Every row gives one point. A path goes straight from each point to the next, and from the last back to the first. The post is the endless flat space through its rows: a point in 2 columns, a line in 3, a plane in 4, and so on, so that a path can go around it. How many times does the path go around the post? Going back the other way cancels.

Post (2 x 3):
-0.007  -0.002  0.023
0.040  -0.015  -0.008
Path (29 x 3):
0.112  -0.009  -0.016
0.054  -0.030  0.016
-0.038  -0.026  0.030
-0.039  -0.002  0.023
-0.066  0.018  0.023
0.000  -0.013  0.002
0.018  -0.030  0.017
0.041  -0.013  0.009
0.047  0.012  -0.001
0.052  -0.001  -0.026
-0.025  -0.012  0.005
-0.005  -0.016  0.021
-0.002  -0.005  0.031
0.030  0.024  0.031
0.060  -0.011  -0.023
0.035  -0.017  -0.016
-0.052  -0.021  0.040
0.069  -0.034  -0.002
0.008  0.011  0.029
0.056  0.015  -0.015
0.037  -0.015  -0.018
-0.038  -0.023  0.008
0.024  -0.010  -0.010
0.049  -0.001  -0.006
0.019  -0.001  0.022
0.069  -0.051  -0.015
-0.004  -0.015  0.010
0.024  -0.014  -0.032
0.018  0.016  0.012
Times around: 1

Post (5 x 6):
0.028  0.019  0.040  0.015  -0.056  0.019
0.010  -0.007  0.005  -0.012  0.011  0.038
0.008  0.003  -0.047  0.011  -0.050  -0.012
-0.035  -0.021  -0.028  -0.036  0.018  0.019
0.008  -0.010  -0.011  -0.013  0.004  -0.032
Path, 25 rows:
0.020  0.003  -0.058  0.036  -0.058  -0.024
-0.009  -0.030  0.032  -0.005  -0.005  -0.019
-0.019  -0.024  -0.018  -0.031  -0.054  0.022
0.004  -0.010  -0.013  -0.051  0.021  -0.024
-0.001  -0.008  0.046  -0.016  -0.027  -0.009
-0.040  -0.051  -0.007  -0.031  -0.011  0.050
0.044  -0.004  -0.046  -0.030  0.002  -0.013
0.033  0.024  0.033  -0.009  0.011  0.016
-0.015  -0.014  -0.039  -0.004  0.041  -0.031
0.018  0.000  -0.024  0.031  -0.020  -0.019
-0.084  0.006  -0.072  -0.036  0.007  -0.039
0.034  0.022  0.002  0.010  -0.063  -0.006
0.037  -0.044  -0.025  -0.025  0.028  0.033
-0.017  -0.025  -0.001  -0.002  -0.015  0.012
-0.023  -0.009  0.038  -0.019  0.011  -0.003
-0.007  0.004  -0.054  -0.005  -0.009  -0.001
-0.011  -0.001  -0.013  -0.034  -0.009  0.068
-0.017  -0.033  -0.034  -0.043  0.014  0.007
-0.006  0.001  -0.011  -0.036  0.006  0.012
0.032  0.051  0.031  0.038  -0.058  -0.033
0.033  0.004  -0.014  0.048  -0.032  0.005
-0.002  0.006  0.025  0.050  -0.065  -0.003
-0.038  0.023  0.029  0.000  -0.051  0.057
-0.010  -0.018  -0.060  -0.056  0.063  -0.001
-0.019  0.015  -0.061  -0.024  0.007  -0.040
Times around: 0

Post (7 x 8):
0.036  -0.018  -0.025  -0.005  0.022  0.001  0.031  0.019
-0.004  0.015  0.000  0.032  -0.008  -0.057  -0.014  -0.022
0.000  -0.022  0.008  0.021  0.007  0.006  0.004  0.007
-0.014  -0.010  -0.025  -0.033  -0.070  0.033  0.047  0.017
-0.028  0.020  -0.010  -0.005  -0.020  0.033  -0.032  -0.007
0.012  0.017  0.023  -0.020  -0.039  -0.040  0.022  0.010
-0.036  -0.008  -0.004  -0.003  0.092  -0.009  0.012  -0.016
Path:
-0.057  0.012  0.022  -0.016  0.037  0.014  0.002  -0.022
0.028  -0.015  -0.032  -0.018  0.012  -0.011  0.006  -0.020
-0.021  -0.041  -0.019  -0.002  -0.042  0.001  0.020  0.025
-0.063  -0.018  0.041  -0.017  0.045  -0.039  0.000  -0.014
-0.007  -0.033  0.078  -0.036  -0.048  -0.017  0.069  0.080
0.013  -0.009  0.029  0.018  -0.014  -0.034  0.045  0.011
-0.043  0.036  -0.053  -0.053  0.008  0.051  0.008  -0.035
-0.018  -0.016  -0.048  0.005  -0.089  -0.010  -0.012  -0.015
0.029  -0.001  -0.064  0.034  0.005  0.000  -0.041  0.005
-0.005  -0.017  0.025  0.019  -0.058  -0.031  -0.002  0.028
0.008  -0.001  -0.015  0.022  -0.017  -0.048  0.034  0.015
0.033  0.022  -0.014  0.036  0.035  -0.039  0.014  -0.008
0.031  -0.007  -0.026  0.037  0.020  -0.002  -0.029  -0.019
-0.021  0.004  -0.022  0.007  -0.006  -0.001  -0.049  -0.016
-0.013  0.029  -0.026  0.015  0.000  -0.054  -0.029  -0.011
0.057  0.005  0.001  -0.006  0.018  -0.042  0.035  0.030
0.049  0.008  -0.026  0.037  0.007  -0.015  -0.011  -0.006
0.026  -0.040  -0.044  0.024  0.028  -0.030  0.026  -0.014
-0.037  -0.006  -0.065  0.021  0.041  0.031  -0.041  -0.033
-0.005  -0.004  -0.035  -0.061  0.037  0.060  -0.017  0.046
-0.010  0.002  0.041  0.011  -0.038  -0.060  -0.023  -0.014
0.013  -0.003  0.048  -0.003  -0.039  -0.068  -0.006  -0.005
0.019  0.011  0.005  -0.021  0.050  0.016  -0.013  0.046
0.014  0.031  0.013  0.010  0.017  -0.013  0.000  0.029
Times around: 4

Post (10 x 11):
-0.019  0.023  -0.037  -0.045  -0.006  -0.009  0.064  0.046  -0.005  0.022  0.055
0.043  0.008  0.008  -0.002  -0.011  -0.024  -0.038  -0.013  0.005  0.008  0.024
0.026  0.041  -0.007  -0.005  -0.032  0.016  -0.027  -0.086  -0.001  0.034  0.036
0.037  -0.061  0.048  0.007  -0.005  -0.008  0.001  0.003  -0.038  -0.037  -0.031
0.014  -0.001  0.022  0.050  -0.031  -0.003  0.019  -0.004  -0.016  -0.020  -0.019
0.031  0.000  -0.026  -0.032  0.025  -0.016  0.020  0.001  0.007  0.023  0.010
0.003  0.007  0.012  -0.008  -0.031  -0.033  -0.045  -0.031  0.043  0.002  -0.015
-0.026  -0.037  -0.025  0.010  -0.003  -0.043  0.012  -0.010  -0.069  -0.023  -0.017
0.004  -0.015  0.030  0.056  0.005  0.003  0.009  -0.027  -0.035  -0.056  -0.020
-0.008  0.016  0.023  0.001  -0.001  -0.003  -0.024  -0.032  -0.014  0.016  0.006
Path, 32 rows:
0.015  0.011  0.023  0.030  -0.013  -0.002  0.051  0.029  -0.053  -0.024  0.027
0.022  0.048  0.009  -0.004  -0.042  -0.002  -0.023  -0.028  0.009  0.055  -0.005
0.018  -0.016  0.047  0.017  -0.007  -0.007  0.044  0.037  -0.048  -0.006  -0.029
0.013  -0.006  -0.021  -0.013  -0.046  -0.054  -0.036  -0.036  -0.002  -0.010  0.024
-0.029  -0.017  0.006  -0.021  -0.048  -0.012  -0.017  -0.069  -0.046  0.026  0.020
-0.040  -0.009  0.061  0.013  -0.064  -0.002  -0.035  -0.026  -0.052  0.023  0.030
0.027  0.002  0.031  -0.016  0.020  0.003  0.045  -0.017  -0.037  0.014  0.029
-0.005  -0.024  -0.023  0.006  -0.029  -0.082  -0.011  -0.012  -0.001  -0.011  0.021
-0.013  0.017  -0.081  0.019  -0.004  0.012  0.004  -0.078  0.043  -0.026  0.031
0.035  0.015  0.037  0.012  0.007  0.025  -0.025  0.002  -0.011  -0.029  0.060
0.015  0.017  0.006  0.029  0.007  0.018  0.010  -0.035  0.001  0.028  -0.051
0.032  -0.027  0.035  0.040  -0.064  0.015  -0.052  -0.018  0.037  -0.036  -0.010
-0.003  0.004  -0.022  0.041  -0.005  -0.013  0.041  0.000  -0.022  0.002  0.010
0.026  -0.018  -0.001  -0.003  0.044  -0.028  0.015  -0.006  0.000  -0.028  0.001
0.018  -0.007  -0.009  0.012  -0.068  -0.056  -0.017  -0.009  0.045  -0.010  0.019
0.015  -0.069  -0.034  0.008  -0.027  -0.045  0.033  -0.015  -0.010  -0.003  -0.041
0.014  -0.011  -0.005  0.004  -0.004  -0.059  -0.008  -0.012  0.038  -0.011  -0.035
0.025  0.025  -0.032  0.023  -0.013  -0.118  -0.073  0.011  0.037  -0.033  -0.012
0.035  0.020  0.046  -0.010  0.012  0.010  -0.039  -0.022  -0.038  0.031  0.014
-0.003  -0.025  -0.035  0.007  -0.029  -0.100  -0.011  -0.040  -0.044  -0.027  -0.017
0.010  -0.007  0.008  0.020  -0.006  -0.044  -0.009  -0.026  0.006  0.033  0.004
0.053  -0.017  -0.002  0.009  0.019  0.008  0.011  -0.001  -0.028  0.026  0.020
-0.006  0.001  0.011  -0.022  -0.021  0.038  -0.022  -0.027  -0.018  0.004  0.051
0.008  0.012  0.018  -0.017  -0.039  0.037  -0.007  -0.058  0.007  0.007  -0.029
0.032  0.024  0.005  -0.048  0.036  0.044  0.021  -0.057  0.062  0.038  -0.029
0.000  -0.020  0.040  0.059  -0.023  0.017  -0.017  0.032  -0.044  -0.022  0.005
0.000  0.010  0.020  0.017  0.038  0.027  0.000  -0.010  -0.011  0.016  0.014
-0.040  0.027  0.054  -0.008  -0.073  0.050  -0.032  -0.021  0.014  0.039  -0.013
0.045  -0.027  -0.003  0.021  -0.013  0.041  0.032  -0.014  -0.068  -0.020  -0.039
0.058  0.013  0.018  0.039  -0.046  -0.009  -0.019  0.009  0.047  -0.018  0.010
0.023  -0.021  0.006  0.008  0.008  0.021  -0.001  -0.070  -0.033  -0.013  0.009
-0.030  0.026  0.028  0.043  0.011  -0.050  0.017  0.015  0.000  -0.004  0.017
Times around: 0

Post, 13 rows:
-0.004  -0.005  0.019  -0.020  0.010  -0.021  0.022  -0.020  0.015  0.033  0.011  0.009  0.055  0.007
0.016  0.011  0.003  -0.025  -0.024  -0.019  -0.017  -0.022  -0.035  -0.030  -0.027  0.005  -0.028  -0.003
-0.008  0.028  -0.014  -0.026  -0.031  0.023  0.006  -0.032  0.015  -0.043  -0.042  0.028  -0.020  -0.016
0.017  -0.012  0.015  0.036  -0.024  0.004  -0.015  0.018  0.006  0.042  0.029  0.006  0.004  0.007
0.012  0.006  -0.004  -0.012  0.010  -0.027  0.062  0.014  0.020  0.023  0.016  0.008  0.034  -0.001
-0.017  0.008  0.007  0.037  0.038  -0.017  0.000  -0.005  0.019  0.058  0.012  0.001  0.050  -0.021
0.004  0.012  -0.011  -0.015  -0.016  0.044  0.014  -0.008  -0.007  -0.034  -0.087  0.009  -0.038  0.013
0.009  0.012  0.008  -0.004  -0.010  0.032  -0.017  -0.016  -0.009  -0.053  -0.003  -0.020  -0.019  -0.001
0.003  0.026  0.035  -0.017  -0.005  0.002  -0.012  0.016  -0.023  0.022  0.013  -0.015  -0.021  -0.014
-0.015  -0.003  0.011  -0.001  -0.004  -0.026  -0.006  -0.009  0.015  0.031  0.026  -0.027  -0.021  0.017
-0.039  -0.011  -0.011  -0.038  -0.029  0.035  -0.010  -0.006  -0.056  -0.064  -0.055  0.028  -0.007  0.002
-0.012  0.034  -0.047  -0.005  -0.040  -0.027  0.030  -0.001  0.023  -0.004  -0.055  -0.003  0.040  0.018
-0.016  0.011  0.047  0.033  0.014  -0.041  0.034  -0.012  0.032  0.029  -0.009  0.005  0.037  0.000
Path:
-0.002  0.019  0.046  -0.002  -0.008  0.021  0.004  0.009  0.001  0.004  -0.043  0.006  -0.049  0.011
-0.019  0.058  -0.031  0.025  0.006  0.005  0.002  0.019  -0.009  0.031  0.002  -0.041  0.029  0.003
-0.008  0.032  0.032  0.102  -0.028  0.017  -0.041  0.045  -0.033  0.030  -0.018  -0.023  -0.004  -0.026
-0.006  0.004  -0.069  0.018  -0.081  0.030  -0.033  0.034  0.005  -0.007  0.008  -0.008  0.060  0.001
0.033  0.019  0.034  0.011  0.041  0.035  -0.004  0.052  -0.018  0.033  0.025  -0.036  0.008  -0.021
0.001  0.025  0.008  0.019  0.010  -0.005  -0.023  -0.009  0.040  -0.027  -0.009  -0.031  0.001  -0.002
0.014  -0.014  0.068  -0.011  0.036  0.076  0.012  -0.013  -0.002  -0.072  -0.033  0.028  -0.046  0.006
0.025  0.038  -0.029  0.009  -0.016  -0.012  -0.012  -0.033  0.035  0.024  0.022  0.018  0.025  -0.021
-0.039  -0.013  0.020  0.025  0.026  0.009  -0.008  -0.033  -0.040  -0.050  -0.014  0.029  0.058  -0.027
0.023  0.009  0.022  0.007  -0.005  0.018  0.007  -0.013  -0.006  0.040  -0.005  -0.007  -0.022  -0.023
-0.003  -0.048  0.006  0.015  0.027  0.029  0.060  -0.017  0.038  -0.058  -0.025  0.011  0.024  0.005
-0.026  0.001  -0.043  0.009  -0.046  -0.005  -0.021  0.023  0.041  0.014  -0.073  -0.030  -0.049  0.056
0.044  0.033  -0.047  -0.002  -0.019  0.041  -0.043  0.023  -0.006  -0.033  0.035  0.013  -0.001  -0.028
-0.007  0.009  -0.010  -0.053  -0.023  -0.063  0.045  -0.028  -0.040  0.027  -0.026  0.029  0.014  0.033
0.010  -0.013  0.007  0.039  0.028  0.037  0.025  -0.010  0.018  0.024  -0.016  0.017  0.021  -0.006
0.016  -0.030  -0.023  0.042  -0.036  -0.046  0.015  -0.009  0.020  0.037  -0.037  0.005  0.011  0.017
-0.042  -0.065  0.043  0.017  0.004  0.039  -0.044  0.019  -0.014  0.001  -0.005  0.050  0.053  -0.007
-0.045  0.003  0.019  -0.037  -0.010  -0.010  0.047  -0.014  0.028  -0.070  0.020  0.012  0.019  0.033
-0.021  0.060  0.066  -0.025  0.023  -0.019  0.018  -0.033  -0.009  0.018  0.031  0.009  0.028  -0.030
-0.012  0.017  -0.012  -0.045  0.007  -0.026  0.075  -0.006  -0.047  -0.033  -0.007  0.050  0.015  -0.050
0.047  -0.008  0.065  0.062  -0.018  0.016  -0.038  0.004  0.026  0.043  0.001  -0.031  0.037  -0.008
0.004  0.010  -0.053  -0.053  -0.011  0.025  0.059  -0.013  0.027  -0.073  -0.059  -0.025  0.023  0.033
0.016  0.001  0.004  -0.006  -0.042  0.050  -0.006  -0.022  0.048  -0.004  -0.024  0.022  -0.051  0.023
0.018  0.024  -0.041  -0.080  -0.058  -0.044  0.012  -0.033  -0.014  -0.020  0.079  0.017  -0.007  0.022
-0.008  0.025  -0.033  0.021  -0.022  -0.035  0.005  -0.007  0.011  0.086  0.021  -0.047  -0.002  0.009
-0.024  0.000  0.101  -0.032  0.030  -0.014  0.054  -0.030  -0.031  -0.002  -0.002  0.041  0.021  -0.026
-0.001  -0.025  -0.003  0.029  -0.016  -0.026  0.003  0.034  -0.038  0.039  0.002  -0.007  0.058  -0.018
0.048  -0.021  0.006  -0.027  -0.049  -0.002  -0.015  0.011  0.030  0.006  0.034  0.008  -0.022  0.021
-0.020  0.039  0.002  -0.109  0.021  -0.063  0.057  -0.013  0.000  -0.024  -0.002  -0.017  -0.006  -0.011
Times around: 5

Post:
-0.017  0.001  0.003  -0.017  -0.026  -0.010  -0.049  0.014  -0.016  0.005  -0.030  -0.009  -0.007  0.027  0.013  -0.012  0.006  0.019
-0.026  -0.024  -0.016  -0.037  -0.005  -0.046  -0.008  -0.005  -0.008  -0.029  -0.018  0.014  0.015  -0.055  0.033  0.020  -0.017  0.015
0.006  -0.027  -0.005  -0.009  0.023  0.001  0.002  -0.014  0.032  -0.073  -0.028  -0.034  0.000  -0.055  0.022  -0.007  0.003  0.026
0.015  0.030  -0.005  0.001  -0.006  -0.021  -0.020  -0.008  0.025  -0.041  -0.007  -0.018  0.013  0.012  0.036  0.016  0.015  0.004
-0.031  0.024  -0.028  0.022  0.025  0.030  0.009  -0.014  -0.015  -0.009  0.020  -0.027  -0.006  0.010  0.014  0.003  0.039  -0.030
-0.047  0.039  -0.013  0.004  0.011  -0.023  -0.034  0.003  -0.002  0.022  -0.036  -0.001  0.006  0.005  0.005  0.026  -0.015  0.048
0.014  -0.002  -0.003  -0.008  0.018  -0.013  -0.008  0.012  0.037  -0.073  -0.002  -0.055  0.030  -0.060  -0.015  -0.041  -0.017  -0.023
0.001  0.008  -0.045  -0.031  0.005  0.021  -0.013  0.003  0.011  -0.010  0.023  -0.006  0.000  0.022  0.014  -0.038  -0.036  0.002
0.040  -0.016  0.001  0.023  -0.009  -0.007  -0.025  0.034  0.041  -0.039  0.077  -0.060  0.029  -0.031  -0.018  0.028  -0.078  0.047
-0.022  -0.012  -0.031  -0.014  0.029  0.000  -0.003  -0.015  0.033  -0.014  -0.017  0.015  -0.026  -0.021  0.012  -0.020  0.057  -0.012
-0.018  0.023  0.030  -0.034  -0.042  -0.031  0.037  -0.014  -0.036  0.037  0.003  0.034  -0.063  -0.060  0.044  -0.006  -0.001  0.020
-0.002  0.006  -0.004  -0.051  0.014  0.020  -0.030  0.013  0.038  0.021  -0.006  -0.073  0.034  0.022  -0.003  -0.032  -0.004  -0.010
-0.021  -0.017  -0.012  -0.035  0.005  -0.057  -0.034  0.024  -0.027  0.019  0.027  -0.012  -0.039  -0.004  0.068  -0.035  -0.063  0.001
-0.021  -0.005  -0.028  -0.013  -0.018  0.001  -0.040  -0.028  0.030  -0.023  -0.020  -0.030  -0.023  0.014  0.033  -0.014  -0.010  -0.034
0.004  0.019  0.002  -0.024  0.002  0.027  0.029  0.017  0.025  -0.002  -0.022  -0.054  -0.019  0.046  0.001  0.001  0.021  -0.062
-0.035  0.026  0.015  -0.052  0.004  -0.007  -0.006  -0.029  -0.005  -0.033  0.009  0.030  -0.042  -0.059  0.011  0.015  0.051  0.014
-0.004  0.008  0.009  -0.016  0.009  0.002  -0.008  -0.035  -0.030  0.034  -0.004  -0.012  -0.016  0.038  -0.012  0.013  0.005  -0.016
Path (26 x 18):
-0.002  -0.011  -0.018  0.003  0.002  0.027  -0.008  0.038  0.021  0.012  -0.056  -0.014  0.058  -0.015  -0.036  -0.026  -0.026  0.002
-0.025  0.013  -0.030  -0.016  -0.009  0.020  -0.073  -0.011  0.024  -0.056  0.022  0.023  -0.012  0.009  0.033  -0.027  0.012  0.021
-0.043  0.039  0.016  -0.021  0.011  0.023  0.007  -0.008  -0.002  -0.034  0.016  -0.048  0.063  -0.002  -0.007  0.002  0.015  -0.019
-0.055  0.019  -0.007  -0.060  0.021  -0.014  0.029  -0.022  -0.034  0.023  0.008  -0.012  0.053  -0.012  -0.010  0.019  0.004  0.006
-0.028  0.018  0.009  -0.049  0.016  0.024  0.014  -0.034  0.015  0.023  -0.026  0.005  -0.011  0.010  -0.009  0.019  0.009  0.005
0.011  0.018  -0.006  0.004  0.026  0.025  -0.027  -0.001  0.042  -0.038  -0.019  -0.015  0.005  -0.044  -0.028  -0.041  -0.013  0.011
-0.026  -0.016  -0.029  -0.039  -0.037  -0.019  -0.011  -0.010  -0.008  -0.001  -0.016  0.052  -0.027  -0.027  0.092  -0.032  -0.025  -0.033
-0.047  -0.014  -0.010  -0.039  -0.008  0.023  -0.037  -0.046  0.028  -0.035  0.006  0.016  -0.042  0.020  0.074  -0.024  0.054  -0.006
-0.024  0.015  -0.036  -0.008  0.001  -0.019  0.053  -0.018  0.011  -0.008  -0.022  0.019  -0.025  -0.017  0.060  0.030  -0.005  0.036
-0.012  -0.031  -0.033  -0.079  -0.004  0.007  -0.046  -0.024  -0.004  -0.021  0.025  -0.016  -0.020  -0.037  0.031  -0.033  0.040  0.024
0.061  0.037  0.004  0.003  0.009  0.009  -0.074  0.029  0.120  -0.088  0.029  -0.104  0.042  0.034  -0.015  0.035  0.014  0.047
-0.014  -0.014  -0.001  0.020  -0.026  -0.015  -0.049  -0.013  0.008  -0.054  -0.037  -0.027  -0.011  0.011  -0.019  -0.014  -0.034  -0.005
-0.013  0.021  0.054  0.010  -0.037  -0.017  -0.007  0.022  0.017  0.025  0.057  -0.046  -0.015  -0.019  0.030  -0.002  -0.045  0.010
-0.007  0.056  -0.018  -0.020  0.032  -0.004  -0.004  0.045  0.074  -0.018  -0.003  0.026  0.039  -0.029  0.043  0.031  0.025  0.054
0.029  -0.048  -0.016  -0.037  -0.014  0.024  -0.003  -0.004  0.032  -0.049  0.008  -0.013  0.002  -0.059  0.026  -0.064  0.005  -0.004
0.006  0.022  0.044  0.057  0.012  -0.004  -0.009  0.035  0.010  -0.017  0.034  -0.058  -0.010  -0.019  0.033  -0.005  -0.036  -0.009
-0.042  0.056  0.010  0.030  0.011  -0.035  -0.011  -0.008  -0.003  -0.013  -0.005  0.014  -0.006  -0.015  0.023  0.029  0.022  -0.029
0.006  0.026  -0.007  -0.031  0.005  -0.039  -0.012  -0.010  -0.005  -0.004  -0.062  -0.003  0.003  -0.003  0.056  -0.014  -0.068  -0.004
-0.011  0.004  -0.030  0.024  -0.023  -0.028  -0.031  0.013  -0.011  -0.048  0.019  0.018  -0.012  -0.050  0.006  0.005  -0.030  -0.004
-0.021  0.025  -0.006  -0.012  -0.037  0.040  -0.008  -0.006  0.030  0.043  -0.007  0.037  -0.090  0.001  0.066  -0.061  -0.013  0.033
-0.078  0.038  -0.004  -0.092  0.005  0.022  -0.037  -0.004  0.048  0.018  0.004  -0.010  0.022  0.038  0.043  0.032  -0.005  0.018
-0.009  0.012  -0.018  0.019  0.016  -0.041  0.020  0.021  0.036  -0.006  0.030  0.003  -0.004  -0.029  0.052  0.023  -0.063  -0.004
-0.001  0.025  -0.021  -0.055  0.011  -0.007  -0.017  0.031  0.008  -0.059  -0.027  -0.045  0.033  0.020  0.054  0.001  -0.071  -0.042
-0.022  0.025  0.004  -0.003  -0.009  -0.013  -0.045  0.003  0.044  -0.031  0.047  0.021  -0.027  0.021  0.005  0.053  0.003  0.002
-0.049  -0.009  -0.059  -0.026  -0.006  -0.007  0.003  0.024  0.009  -0.064  -0.011  0.026  -0.042  -0.005  0.005  -0.016  -0.066  -0.012
-0.063  0.069  0.021  -0.040  0.036  -0.047  0.008  -0.040  -0.008  0.017  -0.050  -0.041  0.024  -0.032  0.095  -0.009  0.007  -0.018
Times around: 0
